Each row of a before or after table is a point. The points were changed in one or more steps. Then noise was added and the rows were shuffled. The steps act on columns, c1 being the first. What was done? A step turns or swaps two columns, mirrors them in a line or flattens them onto one, adds a multiple of one to another, or multiplies or shifts one. Angles are multiples of 10 degrees, from the lower column toward the higher: turns from -170 to 170, lines from 10 to 170 but not 90. Use the fewest steps. Two steps may share a column if one is a turn and the other turns, adds or multiplies; they go together, in the order done. Otherwise the lowest column goes first.
In the rows, zero is written as 128.

Before (11 x 2):
[[ 96 146]
 [122 161]
 [116  92]
 [ 42  63]
 [ 77  61]
 [146  63]
 [123 144]
 [ 67 183]
 [124  97]
 [144 111]
 [166 124]]
After (11 x 2):
[[138 156]
 [128  94]
 [122 197]
 [146 162]
 [189 185]
 [ 90 140]
 [178  64]
 [156 104]
 [132 109]
 [225 177]
 [113 148]]
Steps: turn c1 and c2 by 170 degrees

Before:
[[151 154 140 176 175 173 122 160]
 [149 209 118 184 122 144 186 162]
 [105 134 147 156  72 114 103 168]
 [180 143 100 129  41 122 175 115]
 [199 167 130 140  85 129 147 153]
 [101 110  98 168 103 112 135 136]
 [121 141 132  76   7 170 160 153]
 [126 119 154 131  79 153 109 110]
 [154 164  82 116 122  78 185 109]
 [162 131 130  95 122 139 135 174]
 [105 138 104 133  87 153  92 106]
 [159 109 135 142 107 148  88 112]
 [108 145 152 154  82 131 156 152]]
After:
[[105 134 152 152  72 114 105 169]
 [106 144 156 152  80 130 154 151]
 [183 141  98 135  43 122 174 115]
 [199 169 133 139  86 130 150 153]
 [164 131 124  97 123 140 136 172]
 [156 107 136 139 107 145  86 112]
 [155 164  80 124 121  81 185 109]
 [119 141 124  77   5 168 160 153]
 [103 139 107 135  87 153  91 106]
 [151 155 149 173 176 174 123 160]
 [125 118 153 126  78 155 111 112]
 [150 209 126 186 123 145 188 162]
 [103 110 108 174 105 110 135 136]]
Steps: turn c3 and c4 by -10 degrees

Before (13 x 14):
[[ 94 113 116 110 225  63  62 117 120 159  91 138 115  94]
 [101 163 108  93 108 127 120 129 179  64 121  75 232 140]
 [149  79 135 135 194  81  63 148 130  96 131 249 149 148]
 [156 142 161 184 203  37 143 160 139 132 145  94 123  87]
 [143 199  71 177 185 102 160 115 142 112 132 135 160  31]
 [152 145  77 173 166  75 115 114  69 142 200 186 179  94]
 [149 118  93 128 197  16  88  95 147  99 157  84  77  92]
 [141 165  80 144 180  70  47 188 117 130 147 168 139 136]
 [125 119 125 164 177 135 106 106  87  70 172 200 110 180]
 [137  82  96 148  98 112 159 123 100 111 144  81 108  94]
 [138 137 128 118 191  98 117 141 120  62 203  83 124  68]
 [143  72  95  81 152 103 131 122 175 157 211 212 146 169]
 [ 79 151 123 150  77  51 111  96 121 104 134 117  63  79]]
After, 13 rows:
[[135 202 129 116 188 103 113 138  87 177 135  81 140  67]
 [152 159  92 123 196  11  89  95  93 128 117  84 164  93]
 [159 142 161 189 201  51 146 155 131 114 141  98 187  86]
 [ 94  90 120 113 226  72  59 117 156 115 115 138 159  98]
 [126 172 129 163 180 125 108 107 110 195 122 203 111 174]
 [147 216  97  79 159 120 132 119 119  71  75 212 161 168]
 [146 136  70 176 185 130 160 115 109 121 194 135 168  32]
 [141 151  81 143 176  89  50 185 137 136 164 171 171 135]
 [136 140  96 145  98 109 160 124 131 158  78  80 125  94]
 [150 200  81 172 172 121 112 117 176 162 147 184 200  94]
 [102 124 111  92 112 199 120 131  52 135 161  75 203 139]
 [ 85 134 125 150  79  24 114  93 113 149 148 118 130  80]
 [147 132 133 134 195 109  65 148 104 147  76 251 177 150]]
Steps: swap c2 and c11; turn c6 and c13 by -40 degrees; turn c9 and c10 by -130 degrees

Before:
[[115  42 114 107 102 101  59 104 158  70 139 127 115  99 135  60 103 125
  129 162  36 132 114 111]
 [155 141 143 170 101 167 125  51  81 133 147  68 175  82 198 117 150 116
  129 168 104 117 133  76]
 [155  91 193 100 163 107 165 109 140 124  68 150 106 166 161 135 153  85
   59 122 171 115 210 116]
 [133  79 116 112 104 120 152 100 143 193 134 200  92 119 113 176 124  78
   59 158  42 142  94 147]
 [144 167  35 151  85 157 145  73  88 115 159 105 105 114  70  78 119 166
  136 214 155 190 104 111]
 [121  77  86  62 175 150  95 126 100  96 149 101 152  40 162  88 215 165
  151 142 120 182   7 114]
 [116 110  67 105  88  70  92 122 100 133 127 110 128  65  72  82 161 200
  149 146 106 122 163 124]
 [109  78 172 133  33 183  72  97 187  87 127 135  77 127  84 142 145 109
  125 192 111 134 136  54]
 [128 127  97  54  93  95  89 150  75 176 138 177 152  83 188 116  99 126
  128 113 105 105 131 190]
 [158 161 144 132 103  64  84  85  77  95 143 169 149  92 143 181  61 128
  135 190  21 125  86 157]
 [209 190  92 189  97 119 175 140 165  69  48 129 151 154 125  88 195 114
  113 150 144 110 141 178]]
After, 11 rows:
[[121  75  85  64 174 149  94 124 133  93 149  97 152  40 162  89 216 166
  151 143 100 181   8 114]
 [116 111  67 106  88  70  91 121 147 135 125 111 127  63  71  82 161 202
  150 146  96 121 162 125]
 [152 143 144 170 100 168 123  49 142 135 148  68 176  80 199 117 149 117
  128 171  81 116 134  76]
 [206 191  94 188  98 119 175 141 120  70  49 130 151 154 126  88 193 116
  112 149 165 110 142 180]
 [127 130  98  53  91  96  89 148 142 175 138 177 152  85 190 117  99 125
  127 110  69 108 133 189]
 [141 167  35 150  86 157 144  75  94 113 159 105 103 115  70  77 120 166
  136 215  92 190 103 111]
 [108  76 173 133  33 185  70  97 156  86 125 135  75 128  85 141 146 107
  123 194 182 134 136  57]
 [158 161 143 135 104  60  83  83 223  95 144 167 150  91 142 181  62 131
  135 190  57 123  87 158]
 [134  78 116 113 105 121 152  98 214 194 133 200  92 119 114 176 126  78
   58 160 127 140  94 148]
 [112  41 116 106 101 103  55 100 224  68 139 126 115 100 135  62 102 127
  130 163 144 133 116 113]
 [154  91 193 102 164 106 165 110  88 123  65 152 105 165 162 136 152  84
   59 121 147 113 211 116]]
Steps: turn c9 and c21 by 80 degrees

Before, 11 rows:
[[144 154 103 122 140 138 119 171 192 122 107 161 132 140 101 176  93 100
   95 103 136  86 114 141 135 128 203 169 123 117 129 186 101 109  80 192
   97 120 131 119 151 128 115 111 182 163 183 130 150 150 101 106 149 161
  111 110 140 106 145 131 151  81 139  98]
 [112 131 103 133 143 128 134 151 122  94 127 133 125 151  67  83 134 113
  137  59 152 146 129 111 105 155 119 107 121  89 134 128 107 112 148 147
  113 174  74 139  71 143  83 107 137 149 148 104  74  80 137 106  88 117
   66  80 120  90 169 205 153  66 133 124]
 [ 95 194  99  87 128 142 110 176 146 135 126 117 123 131 128 108 169 146
  156 108 122 107 162 137  60 193 139 144 141 145 113 160 121 174 183 120
   92 129 150 130 149 102  90 136 185 103 143 160  63 122 203 116 122  90
   86 158 106 155 129 108  95 141 153 100]
 [103 197 154  51  73  97 132 184 120 102 181 100 115 100 107 157 162 173
  131 141 135 128 154 147 102 127 119 139 129 192 162 150 144 143  95 127
   74  73 112 162 128 108 163 100 120  46 135 124 154  85 120 127 144 128
  114 114 141 172 120 148 109  98 181  66]
 [102 119 131 115 122 118 143 185 149 107 112 103 134 174 115 123 137 103
   97 111 117 127 172 126 131 156 140 133 135 105 114 151 190 102 118 124
   84 217 117  83 139 147 151 154 150 164 141 185 172  60 132 144 130 104
   88  73  85 137 137 110 161 100 149 139]
 [ 90 109 114 151 147 138  71 179 163 113 142 192 138 142 124  96 193  70
  147 132 107 128  81 156  63  78  73 166 158 111  84 177  76 112  81 125
  157  94  88 150 110 125 180  86 231  85 103 168 145 130 127 127 181 107
  131 132  80 140 137 173 146 139 183   7]
 [ 86 158 145 127 119 147  90 134 138 109 156 141 103  71 122 122  95  84
  170 121 167  58 161 148 135 181 123 162  62  98 186  92 149 105  85 137
  160 139 150 118 126  72 125 151 126 139 110 122  97 114 120  93 141 164
   99 179 149 141 144 192  82 138 155 155]
 [ 98  97  82 118 106 134 104 154 126 139  53  87 152 109 122 143  72  80
  117 147 129 120 122 144 139  96 134 140  91 121  97 133 137 161 120 151
  103 137  86 119 151  84 101 173 101 173  96 189 178  47 106 146 143 111
   91 117 102 135 159 142 118  82 155 124]
 [ 92 102 121 137 152 153  74 174  88 127 112 141 107 132 160  85 152 186
   86 166 155  96 115 124 207 116 112 101 179  92 172 109 219 103  86 136
  103 162 140 140 126 131  74 111  90 136  99 126 115 107 127 115 126  65
  101  70 133 154 140 109 117 117 192 122]
 [108 160  98 116  63 169 146 159 129 135 129  90 121 134 155 121 104 177
  146  86  76 157 142 107 163 148  95 143  84 187 155 141 119 153 125 128
   98 199 107 153 146 184 193 115 143 140 131 154 134 164 128 148  86 124
   57  61 172 196 103 202 136  79 144  74]
 [117 213 131 105  53 148 119 114 174 101 132 160 164 131 121 126  55 130
  188 149 135 123 150 159 130 147 115 123 146 152 139 107 149 154 127 118
  125  73  93 169 130 145 128  96 152 168 105 147 189 125 153  96 144 109
  106 129 148  91 139 165 111 157 165  79]]
After:
[[109 160  97 118  64 168 146 160 132 134 134  90 122 134 156 103 102 175
  146  87  75 157 138 108 166 147  95 149  83 188 156 141 119 154 124 128
  159 198 107 153 147 186 192 117 145 140 131 154 132 163 127 150  87 124
   56  61 174 195 121 202 137  77 144  74]
 [118 213 131 105  55 142 118 113 174 101 123 161 163 131 118 139  53 129
  189 151 133 123 152 157 132 147 115 141 146 151 140 105 148 155 128 117
  131  72  97 169 130 144 128  96 149 170 103 147 189 123 153  98 144 110
  104 130 147  92 126 164 112 157 166  78]
 [ 87 155 147 126 120 147  89 135 139 109  96 140 102  70 123 142  95  84
  171 120 168  56 129 147 137 182 124 176  61  97 187  90 148 104  87 137
  103 139 150 119 128  72 125 151 124 138 111 124  98 115 121  93 140 162
   98 179 150 140 121 194  82 137 155 152]
 [ 93 194  98  87 130 138 111 177 145 135 137 116 123 132 128 129 169 146
  154 106 123 106 142 136  60 192 136 164 141 144 114 161 122 176 185 121
  161 128 149 134 148 101  90 136 184 104 142 157  63 123 205 117 123  90
   88 158 108 155 108 110  95 141 153 100]
 [ 97  97  82 118 106 136 107 155 127 139 205  87 150 110 120 159  71  81
  118 146 128 120 118 144 142  96 135 131  92 122  97 135 137 161 121 151
  137 137  86 119 151  84  98 173 101 173  94 191 179  45 106 148 145 110
   90 118 102 136 142 141 120  81 156 123]
 [ 90 109 115 151 147 159  72 180 162 114 109 191 137 142 126 134 194  67
  148 127 109 128  74 155  63  80  74 117 159 110  84 178  76 113  80 124
  102  93  89 151 110 125 180  85 233  86 104 171 146 130 126 126 182 106
  129 131  79 139  95 174 144 141 183   7]
 [103 117 131 113 122 111 143 184 148 108 150 104 131 173 112 134 137 104
   94 111 116 128 151 125 130 159 140 166 136 104 115 153 188 102 119 122
  168 216 117  82 137 147 150 155 149 164 144 185 173  62 135 143 131 103
   90  73  86 139 123 111 162  98 151 139]
 [ 93 103 124 139 153 147  75 173  88 127 149 140 106 132 158 140 151 187
   87 167 154  96 148 123 207 116 110  99 179  90 171 108 218 103  85 136
  152 162 141 140 128 133  79 111  91 136  99 127 115 106 126 115 125  67
  100  70 132 154  86 107 120 116 192 125]
 [143 154 106 123 141 150 117 169 192 122 154 160 131 141  99 144  92  99
   95 102 136  87  93 140 135 129 203 144 123 117 130 186  98 109  82 193
  154 119 131 118 151 130 116 110 183 163 181 131 147 150 100 105 150 160
  108 108 139 107 176 128 152  81 139  99]
 [104 197 154  52  73  98 133 183 119 102  83 101 115 100 110 119 163 174
  129 140 134 127 127 147 102 129 120 155 129 191 164 150 144 142  94 126
  192  70 113 161 128 107 162  99 119  48 136 124 152  84 120 130 144 127
  116 114 144 170 156 148 110  98 179  69]
 [112 132 103 133 142 122 135 151 122  94 132 135 125 151  68 168 137 111
  136  59 149 147 143 112 104 155 119 116 119  88 135 126 108 114 151 146
  143 171  73 141  71 145  84 106 138 149 149 103  75  78 139 105  88 118
   66  79 121  92  84 205 152  64 132 125]]
Steps: turn c23 and c28 by 50 degrees; turn c6 and c23 by 20 degrees; turn c11 and c37 by 170 degrees; swap c16 and c59

Before (11 x 64):
[[138 187 112  72 118 126  87 183  96 117 140 179 166  75 183 186 138  73
  114 171 123  67 134 195 158  83 166 142 127 125  99 158  76  95 118 145
  148  79 163 127  82 110 122  89  97 124 157 123  87 118  90  84 152 107
   82 116  78  74 132 179 194  73 189 108]
 [113 141  76  54 145 129 175 136 133 129  65 129  81 121 152 110 156 116
  114 128  96 152 159 197 112  96  91 123 204 167 149 117  74  38 101 118
  117 171  56 129  57  96 183 108 181  66 120 113 160 171 172 177 152 155
   94 168  90 145  64 176 181  71 182 181]
 [115  63 106 109  92 139 158 174 100 125 174 126 118 181 184 125 156 146
   71 148 175  96  85 173 181 130  83 170 147 155 153 130  66 126  84 142
  130 125 172 133 130  92 128 176  82  59  36 130  98  92 149 137 155 110
   77 103 120 128  98  73 184  69 151 138]
 [169  77  75 100 113 148 146 165 200 119 188  68  71 123 129 115  89 114
   93 106 186 182 132 133 122 116 134 141 172 117 173 108 114 153 199 139
  169  87 162  77 134 136 173 144 127 175 157 171 145 138 199 116 171 192
  160 150  76 188 172  80 191 168 145 193]
 [176 130  36 168  98  86  89 188  96 126 160  58 144 194  81 131  67 144
   73 156 101 157  96 202 154 190 110 161 174 151 162  88 132  95 121  86
  165 200  79 163 128 118 140  83 118 118  39 169  98  80  91 129 102 102
  139 119 140 188 112 109 117 153  99 172]
 [ 68  65  58 185 142 142 110 210 195  95 162  62  82 101  90 199 153  50
  109 188 148  91 150 174  69 167  94 135 175  46  84 160 102 134 117 100
  100 132 153 141  79 108 144 150  86 151 105 156 137  79 138 100 208 207
  174  38 131 140  67  73  83  85 117 124]
 [ 88 184 135 106  89  78 152 128 176 168  84 141 145  92 185 122  77 163
  127 109  92 103 153  82 165 110 128 133 197  59 203 116 142 106 158 111
   57 144 135 106  74  94  95 179 195 150 113 117 100 123 130 147 120 224
  113 157 174 116 180  50  76  39 181 100]
 [126 163 160  73 100 102 171 140 200 128 140 141 114 177  72 190 118  69
  197 165 151 135 108 142  86 100 145 126 189 169 105 151  95 111 202  46
  100 168  52 136 144 192 108  80 200 115  62 144 145 108 200  91 129 158
  168  58  74  85 160  62 115 162 191  87]
 [187 169 128 164 155 156 140 249 151 142  64 148 175 177 160 204 182 161
  183  73 148  60 109 131 148  63 119 172 145 143 134 190 157 111  70  92
  118 151  89  73  85 111  92  72  81  76 107 128  99 152 100  98 164 130
   72 167  94  95 161 111 205 136 175 143]
 [163 165 125  76 105  64  94 207 179 137 161 165 156  96 183  89 124 118
  189 205 170 132 155 110 114 154 104 129 144 162  89  96 165 140 119 107
  141  97 160 154  78  96 127 193 176 164  51 104 103 118 127 193 198  99
  128  87 153 127 173  79  93 151 150 102]
 [ 70 151 144 167 219  79  85 122 209 153  91 131  94 169 103 132 185 173
  137  88 121  51 172  92 141 168 164 100 103  63  83 183 152 137 153  32
  158 122  85  60 126 121 138 110 102 162 136 169  95 183 145  94 160 131
  132 102 126 120 128 153 125 104 153 203]]
After (11 x 64):
[[135 128 112  74 120 127  88 184  95 119 142 180 165  78 184 187 137  72
  113 171 119  67 135 194 158  80 104 143 190 126  98 160  81 100 118 142
  146  78 161 124  82 108 122  90  97 117 158 120  88 115  87  85 155 104
   79 114  81  72 134 175 194  72 185 109]
 [186 146 130 165 152 157 141 250 150 140  67 150 176 176 160 203 180 161
  180  76 144  61 111 131 145  65 106 171 169 142 132 189 159 112  70  94
  120 151  92  72  84 115  92  71  82 177 107 128 100 151 101  97 164 132
   72 170  89  98 161 113 206 136 174 146]
 [178 176  34 166  96  86  92 186  93 124 159  61 144 196  80 134  68 141
   72 154 101 159  96 200 157 191 134 161 129 149 163  88 130  96 122  86
  160 198  80 162 125 118 139  82 119 142  37 172  99  81  92 128 103 104
  138 121 137 187 113 110 121 153 100 169]
 [ 69 174  56 183 139 142 110 212 196  95 161  61  84 100  89 194 153  47
  111 189 148  90 153 174  70 165 158 136  63  44  84 155 108 134 118 102
  100 132 155 142  81 107 144 149  87 119 102 158 137  78 138 102 210 208
  177  39 132 143  67  72  83  82 118 123]
 [163 146 126  76 106  63  90 207 179 140 162 166 155  94 184  89 127 119
  189 204 168 132 158 110 116 158 157 128 168 158  91  99 165 141 121 107
  142  98 161 155  79  97 125 193 178 102  52 106 102 121 125 193 197  96
  127  87 155 124 170  79  92 150 148 102]
 [ 84 200 135 105  91  77 150 129 180 170  85 142 144  93 186 124  79 163
  129 107  91 103 151  81 169 112 137 132 188  59 206 117 145 107 156 113
   57 145 134 110  75  94  94 179 197 110 111 114  99 127 130 142 119 225
  115 157 174 114 178  49  75  39 182  99]
 [116 203  79  54 145 130 176 136 134 130  64 130  81 119 153 109 155 117
  117 130  94 154 159 198 114  96 119 123 143 168 150 119  74  40  97 119
  116 169  53 131  59  95 185 111 182 194 121 114 159 172 170 179 148 156
   93 167  93 145  64 177 181  69 181 183]
 [ 68 104 149 170 220  81  86 121 211 152  93 132  95 168 103 134 185 174
  139  87 116  54 170  92 140 167 124 101 149  62  79 180 155 135 153  30
  160 120  84  61 123 123 139 111 101  81 135 170  96 183 144  90 157 134
  133 104 126 119 129 154 127 102 152 203]
 [126 190 158  74  97 102 167 135 199 130 141 144 115 178  71 191 119  65
  196 168 153 134 106 142  87  99 109 129 164 165 107 152  92 112 203  46
   99 165  54 136 144 192 112  79 200 132  62 143 147 107 197  92 130 159
  164  63  76  89 166  67 118 159 192  87]
 [115 147 106 109  95 138 158 175 101 125 176 125 119 177 185 122 159 142
   72 143 174  98  82 174 181 130 122 167  63 154 153 130  69 125  83 142
  129 126 170 135 130  93 129 178  82 204  39 129  95  95 147 137 154 109
   79 103 119 129  97  71 181  69 152 141]
 [169 172  75 100 112 148 147 166 198 118 188  68  72 122 127 114  90 113
   96 103 186 183 131 135 121 116 146 140  75 119 175 107 114 157 203 141
  168  86 165  79 135 137 170 146 128  85 162 170 145 137 200 117 170 194
  160 152  77 189 173  78 192 170 145 191]]
Steps: swap c2 and c29; multiply c27 by 0.7; turn c27 and c46 by -150 degrees
